Each row of a before or after table is a point. One or more steps were done to the points. Then noise was added and the rows were shuffled. The steps act on columns, c1 being the first. What was done? A step turns or swaps two columns, mirrors them in a line or flattens them onto one, adds a multiple of one to another, or multiplies or shifts one. Angles are multiples of 10 degrees, from the lower column toward the higher: turns from -170 to 170, lines from 10 to 170 but not 90. Use the fewest steps. Two steps may share a column if one is a turn and the other turns, adds or multiplies; they go together, in the order done. Otherwise the lowest column goes first.

Before (8 x 3)
[[-1.8 -3.7 -3.3]
 [-2.5 -4.1 -5.7]
 [-3.5  2.7 -1.6]
 [-4.1  7.1  5.2]
 [-4.5  0.7  3.1]
 [-0.4 -4.6  5.9]
 [-0.7  0.8  6.5]
 [-6.2 -4.0 -1.2]]
After (8 x 3)
[[-6.9 -8.0 -6.0]
 [-4.0 -7.7 -3.2]
 [-2.2 -3.2  3.4]
 [-0.2  3.0  4.8]
 [ 3.9 -3.8  7.1]
 [-7.0 -8.5 -1.2]
 [ 3.8 -8.4  6.0]
 [-4.6 -1.0 -1.9]]
Steps: add 0.7 times c3 to c1; shift c2 by -4.0

Before (9 x 9)
[[ -4.9   4.9   8.9   1.6  -3.8  -1.0  -2.1   2.3  -1.7]
 [ -1.4  -2.5   2.6   0.4   2.4  -2.7  -3.1  -5.1  -7.8]
 [ -3.9   7.0   1.4   3.0  -0.1   0.5  -3.0   0.7  -2.3]
 [  1.3  -3.8  -4.2   5.9   0.2   3.5  -2.6  -1.8   2.5]
 [ -2.0  -1.1   3.4   3.7   1.3  -6.4  -0.9  -2.3   1.7]
 [ -3.5  -1.5  -1.5  -4.4  -2.5  -5.0  -8.9   2.9   5.7]
 [  0.2  -4.4   7.1   5.8   8.8  -0.1   2.3   4.9  -5.5]
 [-10.0  -4.3   0.2  -2.2   2.6  -1.0 -10.1   0.0  -1.7]
 [  6.2  -0.9   6.3   1.4   4.3  -3.3  -5.0  -2.8   6.0]]
After (9 x 9)
[[ 1.0  3.5 -0.2  4.3  1.7  4.4  2.0  5.1  1.5]
 [ 1.1  1.5  3.9  2.9 -1.7  0.9 14.1  0.5  2.6]
 [ 2.4  6.8 -7.5  2.7 -1.8  2.0  4.6 -1.4 -3.8]
 [ 1.2  8.2  1.7  4.8 -5.8  2.4 -2.0 -4.3  8.8]
 [-3.2 -0.9  2.0 -0.1  5.6  5.8  9.0  0.0 -2.5]
 [-7.9  6.2 -1.3  3.9  6.0  1.5 -0.1  4.2  4.3]
 [-2.7 -2.6  5.2  7.1  2.5 -3.8  1.1 -0.2  0.2]
 [-1.0  3.4  1.2  2.0 -7.8 -0.2  3.3  5.7  2.3]
 [ 1.0 -1.1 -7.1  4.4 -2.2  0.1  5.0 -1.0 -0.1]]
Steps: add -0.5 times c7 to c4; turn c1 and c7 by -140 degrees; turn c2 and c3 by -110 degrees; swap c5 and c9; turn c6 and c8 by -150 degrees
